Each wall is flat, endless, passes through zero and stands at right angles to its row. A trip goes straight from one point to another. List the walls that it crosses, first one first.
(in the rows, 128 means zero)

Walls:
(1): [113 178]
(2): [138 105]
(3): [163 166]
(4): [81 96]
(5): [129 104]
(6): [147 106]
(7): [110 122]
(8): [179  70]
(9): [ 88 150]
(10): [110 137]
(11): [155 107]
Trips:
[123 107] to [155 114] -> 7, 4, 3
[151 153] to [ 97 145] -> 11, 9, 10, 7, 4, 3
[ 84 125] to [127 167] -> 5, 3, 4, 7
[126 117] to [166 108] -> 7, 4, 3
[155 157] to [ 99 153] -> 11, 9, 10, 7, 4, 3

Walls:
(1): [ 46 163 166 118 165 166 128 132]
(2): [111  89 122 119 125 133 103  72]
(3): [113  95 125 111 143 156 154 103]
(4): [125 113  88 164  98  98 193 123]
(5): [114 132 134 137 104 138 130 185]
(6): [185 189 149 151 115 139 129 127]
(7): [195  89 113 114 121 152  87 134]
(8): [135  88 123 121 138 149  87 130]
(9): [105 115 135 130  85 110 127 153]
(10): [136 103  55 118 122 188 155  87]
(11): [ 95 166 122  91 141 110 143  98]
(12): [124 181 171 131 154  43 118 108]
Trips:
[131 169 120 155 130 144 141 106] to [ 64 147 110  28 135  87 161  83] -> 3, 2, 6, 9
[172 114 185 151 138 128  82 121] to [ 99  72 158 194 138 116 128 182] -> 5, 9, 2, 6, 1, 12, 4, 7
[124 124 158  90 104 135 138  89] to [100  70 131 131 120 112 172 149] -> 12, 4, 5, 11, 1
[ 95 136 121  93 114 100 117 120] to [152 161 148 112 146  81  88 145] -> 2, 6, 1, 7, 9

Walls:
(1): [101  93 144 143 104  99 139 140  82 162  86 113  96 175]
(2): [165 150  97  86 129 105 147 134 126 173 146 155 150 102]
(3): [143 104 130 180  72 107 165 165 128  66 133 183  96 115]
(4): [ 57 112 155 152 118 117 170 134 122 184  71 136 107 136]
(5): [ 81 164 129 172 115 153 146  86 127 146 160 150  80 114]
(6): [ 83  64 110 102 132  94 142  76 122 144 120 143 128 112]
(7): [104 120 110  64 144  85 129  68 114 128 145 166  98 144]
(8): [151 103 185  97 118 152 140 103 132 129  85 100 156 190]
(9): [103  76 105 144 172 134 124 119 140 115 137 163 171 107]
(10): [118 165 101 152 192 124 117 122 122 151 128 149 150 106]
(11): [102  98 110 122 186 170 161 129 164 125 132 140  80 132]
Trips:
[196  97 139 145  67 146 106 188 126 140 117  73 179  93] to [126 152 166 137  87 108 132 122 137 128 169 158  81 112] -> 8, 5, 7, 4
[144  92  91 124 104 101 165 122 153 149 174 148 143 161] to [155 163  73  87 180 101 158 161 109  75 108 115 155 184] -> 1, 8, 10, 6, 3, 9
[179 112 111  79 161  98  77  95 226 146 146 129  86 121] to [ 94  83 171 133 117  81  94 111 169 124 114 117 174 161] -> 10, 8, 2, 11, 1, 4
[185 130 137 179 127  98 138 123 152  86 130 142 110 142] to [167 156 114 116 105 141  50 183 153 164 113 155 100 164] -> 2, 1, 3
[105  96  89 153 161 160 138 128 140  72 126 147 161 190] to [134 156 103 192 125 120 167 107 126 149  94  69 121 188] -> 1, 6, 4, 5, 3, 9, 11

Walls:
(1): [103 134  83  83 112 192  84 181 115 152 140 120 147 122  79 141 151 161
 109 166  94 119  64 122  87 104 152 112  63 139 184 150 153  69 104  80
 150 135 158 151  89 119 128 133 133 114 174 125]
(2): [101 100 126 140  97  77 175 110 125  99 130  99 111 131 108 110 141 138
 107  95 114  80 125 121  82 133 133  75 115 126 117 112 155 139 157 114
 122 177 108  75 111 167 100  88 152 140 173 135]
(3): [ 85 105  93 121  47 208 125 160  79 193 126 101 145 163  99 162  61 105
 105  82 137 179  99 115 110 116  91 123 113 116 122 162  95 130 164 177
 122 164 152 168 133  85 149 112  91 137  95 122]
(4): [137 156 116 151 114 116 110 161 126 116 192  73  85 190  95 141 101 150
 113 123 142 141 143 127 200 114 150 177  70 162 120  70 103 112 139 150
  87 143 135 102 120 128 146 140 156 118 138  88]
(5): [151  75 101 174  99 162 111  90 100 179 133 141 180 139  88 125 123 162
 221 143 139 160 135 115 168 146 150 145 135 116 108  96  91 116 144 148
 138 102 103 156 106 150 125  69  89 117 125 140]
(6): [110  98 146 112 154 133  97 135 199 141  95 112  82 167  69 117 195 113
 117 127 145 140 114  90 103 127 123 119 169 129 126 136 206 136  77 143
 112 140 133 156 136  96  77  79 161 149 122 165]
(7): [114  96 140 131 166 154 136 109 128 131 172  92 136 134 169 137 160 188
 168 132 100 127 113 159  98 123 169 154  90 127 158 196 111 114  91 153
 180  92  88 213 158 125 100 102 125 136 124 101]
(8): [100 139 117  79 148 158 121  74 107 148 128 145 135 111 178 149 146 131
 125  97 112 101  71 133 144 135  80 142  76 151 170 151 123 126 104 145
 122 117  92 109 139 160 145 145 149 109 147 146]
Trips:
[ 86 141  99 190 187 126 164 174 156 165 155 146 134 135 158 133  86 170
  82 141 166  83 178 110 121 133 136 152  71 149  99 165 107 100 151 115
  89 109  94 152  90 148 124 122 126 131 148 107] to [111 141 170 121 195 140 119 131 125 218 139  90 145 138 130 124 158 116
 180 108 189 152  92  62  98 119 158 146 119 126 120 138 142 127 102  53
 104 106  97  79 167 114 124 113 150 115 165  68] -> 8, 5, 2, 6
[124  69  68 168 156 163  91 156 163 135 138 130 134 181 124  77  96 106
 110 100  85 104 160 148 103 140 120  74 159 119 185 141 135 159 124 105
 136 138 134 197 193 153 139 134 146  70 189 128] to [174  98  84 155  96 151 133  72 136 150 157  78 162  85 106 186 141 150
 144 119 127 102  76 160 116  65 112 118  49 163 124 115 101 124 121  83
 127 116 151 117 121 123  99  73  96 147 103  90] -> 5, 8, 6, 4

Walls:
(1): [118 123 191 139 182 123  89 147 146 149 105  63 128 178 194 117 114 126
 156 155  78 124  96 111 165  69  98 137 102 125 108 127 142 119 160 143
  99  69 108 176  83 151 117 105 144 109 177 102]
(2): [153 117 118 120  94  89 121 175  98  97 170  67  88 211 129 144 148 138
 162 117 137 127 101 103 105 165 141 120 141 139 114  79 110 119 122 127
 162 127 140 126 139 168  71 134 144  77 135 100]
(3): [157 158 120  74 136 145  90 105 106 108 102 104 162  80 122 136  83 155
 104 175  55 177 131 142 115 112 165 105 102  75 163 128 126  81  86 166
 122  97 135 161 171 107 161 130 149 117 102  67]
(4): [ 53  65 178 150 155 110 112 138 155 158 142 110 145 100  94 121 186  88
 161 187  74 122 181 108  94 128  95 139 149  94 120 115 105 167 209  93
 137 135 153 143 156 143 157  88 132 165 128  73]
(5): [102  55 135 176 130 124 127 103 137 130 124 182 127 104 137 133 142  88
 147 139 118 167 156 157  79 140 143 110 108 136 141 161 157 159 138  93
 170 180 140  75 153  78 119 160 138 119 167 102]
(6): [105 163 130 120 101 116 124 147  80 164  91 147 123 169  62 149 171  76
 142  97 137 107 107 141 131 120 141 179   7 153 202 111 155 143 110 140
 129  78 145 135  94 136 113  77 126  78 158  41]
Trips:
[136 153 102 108 128 115 127  79 149 187 140 174 132 185 119 141 115 152
 117  97 118  97 110  99 171 145 133 143 136 124 139  89 147 165 101 112
 143 142 101  94 121 168 128 113 141 108  82 166] to [ 75 111 171  74 133 141 144  96 145  86 121 177 104 132 143 117 114 145
 102 136 149 138  91 152 153 111 118  65 122 190 106  95 130 101 152 118
  85  91 142  54 114 180 158 112 136 106  83  96] -> 2, 1, 6
[115 124 128 150 149 130 132 137 142 110  58 153 114 197 103  95 125  78
 151 162 113 118 170 124 109 101 107 139 138  84 147 130 132 137  62 160
 103  96 140  90 135 100 147 182 107 149  89 100] to [124 105  89 122  79 144 138 181 102 170  90 128 142 135 106 121  94 123
  83 137  93 167  68 147 127 182 125  92  88 141 104 134 124  91 130 100
 121 105 130 107 160 139 154 135  95  74  71 117] -> 1, 4, 2, 5
[131 129 142 167 176 141 170 142 126 111 168 132 117 114 132 104 171 127
  78 102  65 139 152 137 133 137 125 116  75  98 160 123 146 104 175 142
 112 124 108 188 110 151 122 133 121 153 120 149] to [177 163 155 132  85 157 189  63 148  95 109 134 165 136 111 126 159 157
 111  97  86 144 116 154 151  62  99 172 135 129 166 139 171 148  71 118
 152  76 124 113 117 108  64 126 207  91 131 102] -> 4
[117  97 104 142 125 140 124 114  74 130 137 153 108 170 124 202 103 123
 118  76 132 141 100 190 178 142 121 108 135  99  67  42 137 165 153 203
 162 102  94 131 109 146 112 114 129 170 140 130] to [150 116 156 153 160 115 112 101 126 106 129 182 165 120 142  87  50 150
 182 145 115 179 176 115 149 115 164 133 134 208 148 172  93 115 117 135
 139  98 109 106  79 145 139 150 140 123 136 172] -> 6, 2, 5, 3
[ 97 153 154  77 125 138 153 153  99 128 177 135 125 107 114 152 126 132
 148  65 128 125  90 140 155 138 150 128 197 103 141 149  61 141  69  83
 140 153 119 151 135 140 126 124 116 131 102 155] to [113 122 154 147  87 141 171 150 126 124 149 124 168 123 175 120 102 132
 161 129 155 126  89 129 191  85 168  82 142 149  72 146 204  63 108 139
 155 119 143 130 141 178 120 132 155 101 127 142] -> 1

Walls:
(1): [199 135 143 111 102 112 125 141 107 157 168 156 148 147 208  89 173  92
 161 142 132 103 156 127  96 191 153 105 162 153 157 119 145 169 124 112
 166 106 143 106 123  92  85 104 152 201 194 156]
(2): [143 120  99 167 122 108 128 190  80 141 131 166 115  94 124  67 147 151
 165 113 107  47 152 114 165 134 130 120  89 175 155 121  99 110 159 122
 175 125 117  96 136  92 101 170 129 120 111 128]
(3): [ 82  79 181 121  69 120  92 148 192 169 122 133 157 131 165  84 125  88
 165  99 118 142 117 169 145 107 121 110 144 129 152 164 146  89 106 107
 145 122 136 150 114 106 133  96 135  48 165 152]
(4): [120  92 160  97 164 163 118 134 129 149 165  80  96  66 162 103 175 131
 200 159 150 134 128 115 167 152 112 123 117 133 158 166 108 118 164  70
 109 108 127 140  81  81 186 103 167 120  67 146]
(5): [121  93 111 128 127 153 114 105 136 107 148 138  70  78  78 139 121 141
 177 122 142 104 122 115 145 127 121 127 112 139 139 168  83 158 179 217
  96  31 142 143 168 145 113 145 112 147 101 180]
(6): [142 114 106 129  88 158 146 138 170 106 150 125 150  89 120 134 157 146
 139 110 114 133 130 129 130 112  57 126 111 132  40 158  77 150  95 134
 159 117 126 108  98 109 148  78 132  67 181 176]
(7): [106 161 157  60 133 109 177 103 109 129 132  79 136 144  78  99 129 148
 130  80  75 138  88 130 143 145 122 118 111 101 153  98  83  66  98 165
 219  97 113 124 132 118  95 177 131 139  76  91]
(8): [165  91 116  87 161  97 152  79 130 103 122 169 111 159  79 140 119 164
 116 150 162 107 167 100  80  96 141 145 110  92 145 116 205 174 162 159
 129 100  68 130 109 154  79  82 172 132 118 108]
Trips:
[ 83  75  96 150 114 149 146 145  47 169 140 129  97 131 146 130 165 104
  84 132 145 126 116 119 143 178 107 131 141  92  70  92 115  94 128 156
 119  93 139 157 105 145  80 133  40 150  87  90] to [161 137 116 154 134 118 119 131  72  97  22 138  69 145 122  93 120 108
 118 100  99 203 136 167  91 122  80 139 153 108 149 124 138 173  85 177
 114 130  94 118 137 135 133 152 166 125 144 111] -> 2, 8, 5
[ 75 128 170 134 141  93 151  96 137 140 100 147  98 109 119 146 107 163
 101 175 172 162 126 137 138 139 106 148 146  81 141 140 165 129  87 137
  84  81 139 174 150 154 145 122 174  75  92 126] to [124  81 165 128 137  87 127 141  94 113  94 165 207 105 123 125 104  71
 155 115 152 175 105 160  97  87 150 128 149 142 133 143 171 157 115 157
 158 116  83 113 160 126  77 133 108 134 170 109] -> 4, 5, 1
[112 141 153 154 108  96  87 144 101 130 147 113 117 138  73 130 193 176
 133 130  95 129 113 106 122  67 115 105 125 160 143 176 174 158 103 125
 150 147  97 141 115  89  97 148 133 117 156 160] to [147 162 106  85 104 107  58 152  69 154 106 180 127 121 136 114 116 113
 155 176  95 135 141 120 177 133 148 132 172  91 169 103 120  86 141 154
 126 105 145 147 114 154 121 137 147 134 157 166] -> 5, 6, 8
[138 138 206 150 166 113 167  32 109 173 115  39 168  98 123  65 122 133
  99 111 161 138 146 108 140 100 109 124 149 101 106  84 152 156 124 108
 107 145 136 171 119 108 205 110 145 199 142 143] to [149 106 101 194 107  77 129  65 142  93 139 154 152 174 162 114 166 146
 133 132 117 144 126 122  90 119 185  55 118 152 148 108 164 119 117 152
 102  60 152 120 144 139 124  77 103 135 135 160] -> 7, 4, 3, 5

Walls:
(1): [124 116 180 180 171 147 125 136 112 183 124 159 104 120 138 137 124 150
 123 152 136 153 123 170 128 137 132 149 132  97 102  96  73 118 117 162
 102 136 131 147  98 180 121 124 124  70  91 185]
(2): [116 116 139 120 130 129  98 132 146 170 116 115  92 108 110 127 113  50
  86 107 145 130  95 154 145 150 126 161 117 149  91 150 105 119 133 149
 130 134 132 138 166 127 109 134 167 183 147 104]
(3): [ 85 108 179 138 172 152 124 143  77 137  83 128 181 130 133 132 113 123
  85 127 133 156 140  86  54  99 141 147 121 118 189 109 105 142  59 187
 110 189 127 134 112 146 114 122 146 174 122 166]
(4): [164 142 143 101 109 143 113 131 140 112 145 147 125 161  94  74 123 153
  81 105 198 134 162 152  66 121  77 130 117 165 121 173  50 118 119 106
 169 108 137 158 129 143 120  90 137 122 135 125]
(5): [ 98 136 163  83 143 104 133 112 135 120  90 145 124 164 150  88  72 118
 169 120 107 137 151 160 100 188 157 134 103 120 152 124 147  65  89 137
 155 107 131  99 164 126 123 116 112 120 121  92]
(6): [156 129 127  89 131 122 132  97 133  94 143 117 128 207  97 143 179  86
 103  81 132 129 166 179 165  62 139 120 106 115 138 152  64 179  99 169
 122 137 109 194 150 112 135 128 141  80  46 145]
Trips:
[146 143 174 171 160 117  69  97 133  77 137 120 173 142 147 123 151 125
 122 127 125  92 122  84 154 124 148 119 147  94 138 139 141  62  87  86
 157 156 159 197 144 115 178 147  76 146 118 118] to [126 130 160 141 109 102 124 137 139 102 139 108 209 134 154 113 163 165
 125 103 147 123 141 156 171 128 161  84  99 124 138 129  83 119 192 138
 145 124 152 100 164 113 111 146 101 163 153  96] -> 3, 4
[136 115 143  79 117 125 203 132 143 218  81 105 211 162 167 125  90 103
 154 151 116 115 194  81 142  66 134 101 106 166 158 122 151 145 110 193
 111 163 108  91 100 132 175 155 140 117 111 112] to [138 124 104 162 138 113 168 139 133 164 123  95 108 127 153 163 132 113
 105 161 142  99 105  76 127 102 123 165 112 132 115 143 157 117 190  98
 146 166 139 142 116  53  68 198  78 121 100  65] -> 5, 6, 3, 2
[134 156 160 135 118 137 101 136  88 134 141 110 106 129 141 101 134 132
  75  90 152 113 148 134 101 140 158 141 160 145 154 124 141  60 135 151
 167  98 135 107  79 158 182 190 152 171 112 109] to [136  98 143 173 129  81 145 155 132  97 164 159 106 141 133 169  99 105
 117 149 156 149 159 140 110  99 138 110 102 151  63 113 169 168  97 139
 115 161 108 160 116 140  82 124 124 113 101 169] -> 1, 5, 6, 2, 4
[189 145 189 149 191 211 133 219  69 109 132 132 116 167 137 117 132 101
 118 120 125 167 135 114 170 112 174  81 102 133 120 144 115 118 164 143
 138 160 143 197 133 116 152 111 119 128 145 125] to [ 99 169 185 166 123 114  44 148 102 110 101 145 130 192  97 105  60 118
 122  90 150 144 146  85 118 165 154 210 172 133 164 105  95 118 118 168
 133  95 150 193 159 131 166 130  89 171  96 145] -> 5
[133 134  78 115 134 135 132 104 135 116 152 159  97 153 158  95 100 105
  99 126  85 105 134 105  86 143 156 117 156  95 183 155 117 147 108 124
 123 101 132 110 122 162 162 190 135  78 140 106] to [123 110 103  98  76  79 109 143 133 124 140 158 176 168 160 107 100 144
 146  86 138 119 147 107 161 183 136  96 114 151 131 152 132  72 153 158
 132 157 108 133  61 181 102 116 147 118 112 112] -> 4, 6

Walls:
(1): [191 160  86 133 106 148 134  92 169 161 123  74 121 116 134 137 139 145
 143 146  90 146 107 172 108 227 107 118 142 137 111 140 124 103 208 143
 137 132  68 170 136 176 101 172 132  93 106 108]
(2): [ 92 139 109 150 115 107 104 108 116 107 112  97 172 149 122 102 144 120
  87 111 124 118 140 124  92 110 154 131 163 136 113 147 101 149 126 145
 166 153 136 140 123 126 113 117 111 132 120 119]
(3): [ 70 116 166 105 158 125 102  54 159 165 160  94 111 219 111 117 180 168
 152  89 117 152 120 164 160  86 144 107 102 144 113 143 163 155 143 136
 112 120  85 100 142 134  82 134 173 127  64 144]
(4): [247 124 149 129  90  98 118  93 122 105  82 146 128 145 148 160 143  80
 123 120 116 110 186  94 137 139  64 129 132  77 113 155 143 107 166 166
 160 114 189 138 174 124 128 152 119 164 108 169]
(5): [138  88 187 129 136 171 191 145 177 102  94  68 132 114  85 115 144  94
 171 217 137 123 115 141  85 180 124 119 126 162 111 153 119 115 111 102
 133  87 142 186 164 192 130 121 175 162 145 105]
(6): [ 45 149 124 144 138 127 109 156 107 100 120 113 108 140 139  76 152 126
 113 148 119 133  88 125 112 107 151 133 111 124 113  91 124 200 196 119
 121 177 152 155 126  92 142 116 151 113 121 117]
(7): [124 141 176  64 148 129 122 140 174 122 109 108 149 147 153 167 133 121
  76 128  91 135 187 108 102 187 142 169 137 172 186 119 148 156 128 157
 119 170 166 127 141 109 153 141  91  91  91 136]
Trips:
[ 83  98 196 139  71 132 181 147  91 155  78 179 146 129 115 181 134 127
 133 139 155 149  78 138 172 132 188  81  87 110  84 172 106  85 174 140
  75  71 141 180  90  98 106  75 129 176 173 126] to [153 169 106 124 102  73 109  92 134  91 115 104 106 182 133 174 167 175
  78 126 154  76 111 191 200 103 156 108 139 100  82  83 110  88 124 164
 147 109 122  83 147 111 128  98 138 168 138 159] -> 6, 3, 4, 5, 2
[136 150 146 116 196 201 123 126  51 141 154 114 105 142  92 122 129  94
 106  65 168 147 179 137  91 111 144 108 159 159  82 145 109 125  83 161
 131 121 145  72 100 148 135 123  90 136 135 183] to [105 145 154 112 154  92 106 132 196 139 125 142 138 159 121 138 123 142
  97 109 127 108 122 153  79 126  25 144  83 148 148 124 164 118 152 134
 114 143  73  82 125 174 115  97 122 160 182 117] -> 2, 1
[129 163 111 175 109 141 143  85 151 115 116 165  99  68 147  87 140 159
 107 104 140 113 103 105 155 110 159  87  53 144 104  71 146 108 110 143
 121 154 148 138 130 163 128  79  90 117 105 181] to [148 132 139 160 123 140 123  28  75  78 114 112 139 114 134  80 132 112
 134 146 126 118 155  90 141 157 157 126 140 156  96 136 151 118 151 120
 102  84 161  82 110 130 139 131 130 201 102  68] -> 4, 2, 5, 3, 6
[124 143 173  90 104 143 123 138 150  70 102 106 151  74 101 131 115 155
  95  81 134 163 201 137 112 132 164 126 160 101 128 107 146  88 117 131
 133 153 114 150 113 156 141 153 180 138 131 100] to [204 104 143 111 147 125 102 199 158 128 121 115 168 163 139 108 104 144
 134 145 128 160 145 147  99 141 160 194 151 188 113 148 103 102 177 131
 114  95 143  78 174 145  80 195 130 154 124  93] -> 2
[143 151 152 113 132 197 109 155 108  97 129 107  83 128 167 114 115 129
 139 120 121 134 147 150 101 133  77 179  68 102 132  91  85 146 158 147
 135 136  70  94 144 114 135 112 108 145 145 130] to [181 103 161  82 153 113 199 116 140 168  73 137 102 125 179 136 160 144
 129  74 193 116 128 122 144 106 160 127 137 163  87 130  89 113  83 140
 138 169 192  88 119 165 129 197 135 144  50  81] -> 6, 3, 1, 5

Walls:
(1): [101 132 107 121  84 154 139 104 170 145 114  92 100 140 111 149 106 184
 162  85 108 104 104 120 144 145 164 143 166  95 103  75 182 118 111 159
 133 161  91 170  62 191 155 114 145  77 164 151]
(2): [163  82  66 127 105  99 134 143  94 111 164 138  77  88 148  89 142  37
  91 111 124 131  76 191 119 183 168  90 134 224 138 121  88 124  98 151
 137 169 123 185 145  82 148 136 143 172  82 138]
(3): [178 149 112 109 139 132 202  84 114 116 138 157 106  66 138 112 135 148
 103 143 129 113 159 158 131 177 132 111 112 151  92 106 111 140 124  64
 184 117 213 156 153 161  43 135 115  91  76  96]
(4): [ 76  49  71 124 124 140 130 178 149 110  94 137  70 102  79 111 123 149
 127 127 108 111 148 109 152 180 119 120 102  97 104 167 152 130 146 152
 116  85 104 181 138 121 112 114 123 149 176 100]
(5): [ 76 127  92 122 137 148  87 110 109 114 182 112  69 190 133 131  79 119
 173 156  70 110 152 150 171  99 156  69 110 161 159  53 136 136 135 123
 170 106 164 151 126 144 105 149  82 112 123 125]
(6): [136  71 118 144  91 157 123 135 163  89 155 147 135  87  99 120 150  96
 174 120 142 179 127 132 104 117 166  87  81 100  71 104 158 117 131 101
 152 172  83 155 118  93 154 117 146 141 120  93]
(7): [143 125 137  95 146 140 135 104 120 115 161 139 108 174 138 116 113 123
 142  86 151  93 109 104  65 149 143  87 123 168  91 111 128 181 123 126
 153 110 134 175 134 134 164 155 186 156 112 100]
(8): [139 152 212 115 100 148 119 129 132 160 125  86 123  88 121  78 161 137
 131 118 188  69 166 142 179  95 180 131 170 116 140 145 110 127 115 142
 107 115  88 145 105  95 147  78 202 138  92 121]
(9): [121 157 162 134 128 171 107  71 119 185 151 127 147  97  72 131 165 111
 116 174 122  81 154 142  83 103 126 117 137  82 136 133  96 137 109 123
 119 135 123 179 148 135  76 105  95  73 134 171]
Trips:
[124 108 145 112 166 146 161  97 133 127 145 135  99 102  72  78  69 125
 150 106 104 177 152 114  18  92 141  89 157 148 127 151 140 143 121 180
 157 177 108 130 107 190 131  63 165 188 105 127] to [129 120 115 148  85 161 142 133  97 130  84  97 133 123 170 113 194 170
 212 219  98 174 161  74 152  98 115 123 119 139 102  93 170 179 190 174
 198 148 126  98 122  69  91 139 107  15 131  90] -> 5, 3, 2, 8, 7
[151 151 166 185 139 166 116 140 175 134 154  99  89 112  99 154 145 137
 124  53  96 116 121 138 113 114 122 105 108 123 134 140 122 135 182  71
 166 112 110 145 134 156 147  98 104 158 142 167] to [ 96 140  86 148 130 156 130 121 171 118 144 151 180 133 138 137 116 170
  78 134 114  83 126 116 139 112 129  80  83  95  76 161 162 154 103  99
 136 132 126 136 102 113 177 117 131 137  73  87] -> 3, 5, 9, 8
[130  99 136 145 167 116 150 168 141 170 122 152 121 154 187 140 150 129
 115 123 103 113 131  78 153 160 126 159 183 161 196  62 131 123  67 126
 151 128 165 148 174 126 118  82 127 159  63 105] to [107 131  98 130 171 100  77  92 153 181 116 131 157 156 136 116 154 135
 138  91  52  76 109  99  97  97 127  78 191 125 129 124 120 167  87 109
 135 157 175 144 136 154 156 128 118 128 160 117] -> 8, 1, 9, 3, 2
[144 178 137 115  94 110 150 150  73 152 135 124 133 130  95 173 156 143
 173  64 113 134 134 114 146 115 121 173 170 156 100 151  43 138  92 161
  88 138 155 173 137 131 145 132 143 135 171 168] to [ 79 167 188 163 137  99 102 136  80 125 140 172  94 148 138 117 132 130
 132 117 120 121 135  87 127 138 156 153 100  78 176 158  96 169 123 132
 191 138 104 146 108  72 100 136 137 105 110 151] -> 2, 1, 5
[118 119  93 152 122 160 135 113  79 155 151 143  73 135  75 175 136 123
 120 162 142 132 174 101 139 130 115 163 123 160 103 190 102 132 134 158
 180 147 201 121 110 107  87  85 152  61 115  66] to [120 160 149 141 133  93 121 132 136  65 177 132  98 144 172 115 111 151
  90 148 151 139 165 158 142 161  92 163 143 139  86  86  78  93 143 110
 112 179 162 113 140 140 121 138 103  95 137 168] -> 4, 2, 9
